Each row of a before or after table is a point. The points were changed in one or more steps. Then noise was added and the rows were shuffled. The steps act on how far a point lies along the listed directions, d1 being the first. What was done? A step turns or swaps two directions, mirrors them in a line or flattens them onto one, adds a multiple of one to another, or multiplies one. Angles are multiples of 10 degrees, from the lower direction toward the higher: turns from -170 to 170, lines from 10 to 170 but not 90. Use the fewest steps. Two steps may share a direction if one is a turn and the other turns, adds or multiplies; they go together, in the order done. Otherwise the lowest direction goes first.
In the rows, 128 means zero.

Directions:
(1): [117 186 154]
(2): [185 148 106]
Before (12 x 3):
[[129 180 148]
 [172  80  88]
 [ 45 122 190]
 [160  79 119]
 [ 94 133 146]
 [ 64 142 150]
 [147 193 130]
 [141 178 151]
 [127 147 105]
 [148 168 120]
 [181 172 173]
 [159 175 127]]
After (12 x 3):
[[ 59 135 148]
 [172 177 176]
 [151 175 131]
 [121 144 105]
 [171  82 113]
 [146 174 130]
 [185  88  83]
 [134 175 154]
 [121 186 153]
 [137 199 131]
 [ 94 124 145]
 [ 39 108 182]]
Steps: turn d1 and d2 by -10 degrees

Directions:
(1): [117 184 163  95]
(2): [129 145 162 193]
(3): [199 148 116 127]
(4): [149  87 184 109]
Before (8 x 4):
[[134 115  71 136]
 [113 202 109 116]
 [ 95  72  72 122]
 [145 119 174 146]
 [178 121  87 191]
 [156 169 156 149]
 [ 66 135 143 158]
 [167 153  78 110]]
After (8 x 4):
[[ 63 138 146 165]
 [143 121 182 154]
 [170 154  79 102]
 [ 95  67  63 110]
 [112 203 107 115]
 [154 175 157 159]
 [126 111  73 135]
 [181 128  90 199]]
Steps: multiply d2 by 1.3

Directions:
(1): [161  90  74 172 101 113]
(2): [147 123 186 176 148  84]
(3): [136 144 127  85  85  62]
(4): [ 58  87 113 129 149  95]
(5): [171 100 115  87 188 114]
(6): [135  64 170 104  91 151]
Before (11 x 6):
[[123 174 121 152 120  48]
 [159  91 169 146 149 156]
 [125  90 172 168 138 142]
 [ 83 144 142 149 143  92]
 [154  85 156 114 107 134]
 [137 114 122 112 123  86]
 [142  89 127 145 155 128]
 [ 48 218  95 214  88 112]
 [ 93  84 180 127 141 106]
 [148 163 140 107 137 114]
 [168 144 164 108 109   7]]
After (11 x 6):
[[149  84 154 110 108 127]
 [122  87 186 147 156 153]
 [133  87 125 142 147 112]
 [107 152 149 171 156 142]
 [146 168 144 107 137 115]
 [168 189 133 191 138 130]
 [170 118 131 142 140 144]
 [103  81 172 151 129 105]
 [ 60 221  98 223  93 140]
 [237 171 185 164 144 139]
 [128  82 160 119 130  86]]
Steps: mirror d3 and d4 in the line at 130 degrees

Directions:
(1): [143  58 162 156 128 133 145  67]
(2): [142  90  88 166  80 175 121 172]
Before (12 x 8):
[[123 113 144 163 124 144 110 114]
 [144  96 182 147 169 114 129  46]
 [128  98 112 135 107 130 136 125]
 [ 87 236  90  86 122 105  99 243]
 [138  77 148 148 127 103 133  60]
 [140 119 164 132 135 102 121  66]
 [180  31 133 189 102 148 130 126]
 [144 107  57 157  60 197 124 178]
 [140 122 139 161 157  93 136  85]
 [134  86 166 136 130 103 141  57]
 [126  81 166 116 149 113 117  77]
 [139  95 187 131 150 102 154  46]]
After (12 x 8):
[[141 151  76 159 101 173  96 201]
 [142 141  93 151  86 147 103 166]
 [119 149 115 107 128 108 128 133]
 [127 150  82 132  85 139 113 189]
 [126 122  93 124 103 152  91 186]
 [141 137  84 168 120 126 124 162]
 [138 144  75 145  79 165 120 202]
 [114 160 130 145 133 132  99 143]
 [136 212 108  92 161  80 104 194]
 [131  35 216 159 145  98 155  22]
 [114 200 157  65 181  79 145  69]
 [125 155  69 130  96 125 102 181]]
Steps: turn d1 and d2 by 160 degrees

Directions:
(1): [142  97 137  60  83 178 161 105 150]
(2): [178 149  67 169 104 122 157  79 149]
(3): [106 115 127 126 181 160  95  45 118]
Before (11 x 9):
[[129 120 156 126 123 115 117 141 117]
 [141 144 104 149 141 130 116  70 110]
 [ 82 119 168 122 205 150  86  93 100]
 [ 82 100 153  97 190 134  96  96 101]
 [128 113 148  58 114 182 120 102 118]
 [137 117 122 115 129 149 137 103 129]
 [125  84 142  66 110 171 142 134 158]
 [126 139 111 153 158 122 121 109 120]
 [121 133 139 131 130 113 122 134 120]
 [140 118 125  89 101 160 138 114 142]
 [138 156  99 168 145 102 124 128 140]]
After (11 x 9):
[[185  99 116  15  30 220 187  72 160]
 [122 141 126 151 143 107 115 118 118]
 [178 178  70 214 126  88 154 117 135]
 [126 159 115 180 152  82 121 171 113]
 [137 126 133 145 135 119 113 101 119]
 [140 156 129 149 106  87 131 183 107]
 [148 109 130  86  91 155 162 132 140]
 [174 145  64 166 111  93 164 100 138]
 [149  91 137  29  62 200 165 106 159]
 [101 165 132 187 183  67  88 188 113]
 [162  56 122   8  57 232 187  67 191]]
Steps: multiply d1 by 2.5; turn d2 and d3 by -140 degrees

Directions:
(1): [ 66 141 115 156 104 167 167 185 165 161 161]
(2): [121 204 150  91 206 118 127 136 130 161 147]
(3): [130 162 164  91 110 175 162 116 162  48 118]
(4): [122 114 102 157 166  89  97 125 201  79 172]
(5): [ 39 127 101 101 133 122 101 121  71  85 137]
(6): [130 128  94 126 144  64 218 148 116 106 100]
Before (14 x 11):
[[ 96 192 110  96 189  81 162 120 108  55  89]
 [144  59  70 149 124  65 148 145  89 130  94]
 [110  58  80 145  73  90 187 134  78 102 101]
 [182 149 122 119 130 113 144 138 175 142 155]
 [ 90 104 109 159  94 129 104 153 162 141 160]
 [138  57 102 223 125 149 158 156 193 140 203]
 [148 104 119 175  98 144 105 137 208 147 173]
 [134 153 129 142 147 124 182 158 149 167 119]
 [ 94 113 120 149 119 107 164 144 166 160 148]
 [145 163 166 125 133 135 122 110 171 164 144]
 [144 148 131 149 146 141 101 122 183 138 164]
 [112 137 129  54 170 102  98  86  30  78  98]
 [112  67  81 183 112  82 117 133  95 142 135]
 [164 182 161 107 123 141 105 109 150 110 130]]
After (14 x 11):
[[236  32 112 168 124  87 185  90  52 146  92]
 [148  99 160 102  55 214 109 115 104  79  80]
 [157 142 108 137 161  82 173 135 117 162 118]
 [ 52 220 154  90 140 196 123 151  85 155 111]
 [115 167 120 153 141  99 142 163 162 167 156]
 [150  97 113 125 107  74 133 104  97 100  91]
 [178 146 149 127 164 119  92 113 110 202 117]
 [199  81  89 160 112  54 172 116 119 155  94]
 [122  58 142 122  28 201  87  97  95  82 116]
 [ 12 193 150  77 134 218 141 153 155  48 164]
 [141 103 148 116  69 154 138  83  90  41  89]
 [148 148 124 145 162  70 146 122 154 186 138]
 [177 146 115 122 124 105 147 144 126 201 146]
 [155 106 148 113 128 103 113  87  96 163 102]]
Steps: turn d1 and d3 by -140 degrees; add 0.7 times d5 to d3; multiply d2 by 1.3; turn d4 and d6 by 130 degrees

Directions:
(1): [ 55 110  97 145  72 102 123 112 175 112  85  89]
(2): [144  78 136 106 176  49 118 129 166  74 137 149]
(3): [139 200 132  99 156 101 108 191 164 146 102  78]
(4): [118 139 166 153  98  93 200 154 172 173 164 164]
(5): [128  99 171 103 135 170 187 135 138  87 149  51]
Before (10 x 12):
[[172  75 166 125 159 178 162  94  83  81 184 155]
 [133 215 151 144 112 140 129 153 114 217 168 191]
 [141 191 143 112 124 104 142 154 179 175 116 113]
 [150 145 156  82 147 113 137 159 148 111 113  68]
 [133 156 179 120 115  79 206 190 209 160 165 104]
 [195 228 132 147 120 171 145 159 104 223 151 214]
 [151 155  85 127 150 150  47 133  84 175  92 186]
 [182 120 145 118 174 121  92 142 135 155 162 207]
 [100 136 140 117 116 105 147 140 159 128 134  84]
 [133 125 134 123 144 112 115 137 167 117 122 133]]
After (10 x 12):
[[151 192  48 123 117 200  29 105  75 138  57 129]
 [123  95  88 115 143 122  33 107 145 105  95 141]
 [127 195  92 112 137 181  34 115  65 155 113 135]
 [213 153 155  69 212 158 103 171 104 111 149  89]
 [147 148 158 107 154 125 149 150 126 135 156 109]
 [174 192 135  89 160 136 101 147 135 157 116 109]
 [142 144 157  86 139 106 140 157 159 114 114  65]
 [ 82 142  71 151  89 113  70 131 145 178  62 167]
 [ 98  48 114 133 110 165 126  68 115  45 121 102]
 [146 126 139 119 154 116 116 138 163 119 127 139]]
Steps: turn d1 and d4 by 120 degrees
